Every row gives one point. The window is the flat piece filled in between its corners: a triangle in 3 columns, a solid with four corners in 4, and so on. A path goes straight from each point to the next, and from the last back to the first. List the points from which the path goes on through the window.
(in the rows, 128 means zero)

Window (3 x 3):
[[117  88  90]
 [164 160 167]
 [153 116 157]]
Path:
(1): [181  97 110]
(2): [119  96 127]
(3): [122 157 178]
(4): [169  93 140]
(5): [158  83 109]
(6): [ 83 100 103]
(7): [142 146 187]
(8): [177 136 153]
Through the window after points: 3

Window:
[[101 113 164 133]
 [107  93 185  74]
 [143 114 120 178]
 [107 138 132 102]]
Path:
(1): [130 139 159 104]
(2): [135 128 150 162]
(3): [136  85  96 156]
(4): [ 61 119 114 104]
(5): [128 122 189  86]
(6): [119 130 195 122]
(7): [105  67 164  83]
(8): [111  68 152 107]
Through the window after points: 2

Window:
[[210 138 142 132]
 [149  88 150 142]
 [ 87 143 130 121]
 [ 83  83  97 137]]
Path:
(1): [ 81 198  98 145]
(2): [158 109 135 173]
(3): [151  82 115 111]
(4): [155 119 142 105]
(5): [129 138 169 183]
(6): [192 125 143 153]
(7): [153 105 142  91]
(8): [107  82 156 105]
Through the window after points: 6, 8

Window:
[[211  86 139 168 155  87]
 [ 56 171 207  98 149 164]
 [136 178 165 137 130 139]
 [109 111 112 123  95 135]
 [ 89 121 121 170 112 144]
 [127 120  83 146 141 141]]
Path:
(1): [130 163 142 122 138 215]
(2): [124 141 156 104 137 169]
(3): [ 66 138 136 154  96  75]
(4): [146 147 141 145 135  91]
(5): [120 149 155 133 129 184]
(6): [157 118 176 161 131 178]
(7): [135 117 125 143 132  83]
(8): [132 183 106 123 134  87]
(9): [143 120 163 150 124 149]
(10): [ 83 149 174 104 139 175]
(11): [ 45 186 222 113 153 124]
(12): [101 125 126 163 135 116]
(13): [122 113 125 162 102 164]
(14): [157 155 187 106 102 194]
(15): [102 138 160 145 157  98]
(16): [137 111 103 157 137 108]
Through the window after points: 4, 8, 10, 12, 16

Window (6 x 6):
[[174 149 164 154 121 158]
 [121 112 153 123  79 114]
 [124 210 130 136 125 207]
 [159 133 144 178 110  99]
 [105 113  75  85 170 168]
 [ 78  73 120 115 156 129]]
Path:
(1): [ 79 107 107 158 107 188]
(2): [ 99 107 121 106 149 114]
(3): [149 142 176 110 115 124]
(4): [124 113 129 155  97 120]
(5): [110  92 125 160 120 171]
(6): [ 87 109 127  88 167  97]
(7): [117 194 145 111 146 175]
(8): [126 152  99 170  99 203]
Through the window after points: 3, 5, 7

Window (8 x 8):
[[130 129  95 146  71 113 151 115]
 [ 94 114 145 140 129  95  95 111]
 [228 165 181 175 191 161  77 161]
 [105  63 161 178 143 102 185 102]
 [160 194 183 119 116 128 126 148]
 [118  74  85 117 134 160 154 152]
 [136 216 100  97 116 225 125 111]
 [129 102  90  83 137 146 150  84]]
Path:
(1): [141  81 138 126 110 199 124 116]
(2): [150 105 154 138  95 162 112 147]
(3): [147 164 139 155 172 114 152 135]
(4): [172 164 131 167 164 151 125 133]
(5): [181 141 162 124 150 172  86 148]
(6): [186  54 156 132 103 148 118 129]
(7): [ 91 117 111 141 140 107 166 113]
(8): [126 171 116 154 136 131 169 145]
(9): [175 122 122 128 112 161 122 114]
(10): [101 112 202 125  79 162  94  97]
(11): [156 148 102 113 152 125 148 124]
(12): [135 141  95 133 143 131 137 115]
Through the window after points: 4, 10

Window (8 x 8):
[[164  92 119 126 177  95 159 139]
 [142 123 133 106  81  92 142  74]
 [134  92  89 120  58 130 112 137]
 [ 90  66 138 165  84 128 123 137]
 [163 122 162 108 165 176 120  76]
 [ 55  97 228 133  89 106  69 163]
 [144 134  99 158 157 160 167 159]
 [146 150 122 162 103 117  71  88]]
Path:
(1): [ 94 142 104 136 182 156 103 130]
(2): [ 48 156  89 150 103  93 145 100]
(3): [161 101 147 142  98 112  93 129]
(4): [142  84 182 131  30 150  76 157]
(5): [105 121 122 146 126  93 123 122]
(6): [ 88 135 128 107 167 127 130 102]
(7): [185 102 152 156 117 137 126 121]
(8): [193 114 167  93  98 107 138 104]
(9): [ 84 111  72 162 133 121 142 128]
(10): [118 108 100 135 114 117 133 113]
(11): [181 101 116 132  96 135 117 122]
(12): [143 134 174 143  86 104  84 139]
(13): [ 55  84 172 130 134 133 111 131]
(14): [118 105  93 104 155 131  86  96]
(15): [174 150 176 164  97 143 150 107]
(16): [153  92 154 159  54 100 162 161]
Through the window after points: 8, 12, 14

Window:
[[106 137 111 133 186 149 111 142 118]
 [ 75 135 220 109 151 109 134 172 125]
 [129 107 188 161 150 139 131  98 115]
 [227  71 102 128  86  96 110 116  76]
 [121  97 140 137 189 172 137 172 151]
 [ 74  79 136  82  93 140 174 182 120]
 [129 102 154 134 121  74 103  98 159]
 [174 118 141 118  90 171 157 145 121]
 [101  91 122  38 158 113 138 147 120]]
Path:
(1): [122 115 153 114 119 174  87 128 138]
(2): [134  98 122 113 168 109 160 155  95]
(3): [110 107 160 115 138  45 163 144 140]
(4): [110 131 197 126 144 196 108 148 109]
(5): [102 104 199 121 131 148  87 193 111]
(6): [126 109 105 103 150 129 200 115 122]
(7): [169  81 113 127 132 100 165 134 109]
(8): [122 107 147 120 137 132  90 136 108]
Through the window after points: 3

Window:
[[ 80 164 176 131 154 121  99 120 119]
 [106 147 165 104 112 114 126  77  73]
 [164  77  74  78 128 152  80 175 166]
 [104 178  95  82 164 196 102 140 149]
 [209  71 194 128 165 169  77 126  13]
 [ 89 155 143 176 119 148 130 120 139]
 [164 104 139 125 165 102 131 121  82]
 [ 93 152 142 121 133 108 145 165  75]
 [170 136 174 112 139 128 143 175 106]]
Path:
(1): [ 78 119 127  86 152 224 150  91 132]
(2): [ 86 124 133 140 123 147 156 130 118]
(3): [119 181 157 186 129 144  86 117 145]
(4): [112 173 137 153 119 139 127 130 114]
(5): [ 95  81 161 136 156 154 121 130 137]
(6): [127 105 150 116 145 138 130 108 105]
(7): [153 199 124 116 143 150  45 173 112]
(8): [131 151 130 117 144 109 115 136 105]
(9): [125  81 149 112 132 176 152 164 150]
(10): [115 104 156  88 166 165 139 145 121]
(11): [152 137 141 126 147 144  93 144  95]
(12): [183 168 122 114 150  90  79 194 115]
Through the window after points: 2, 4, 12
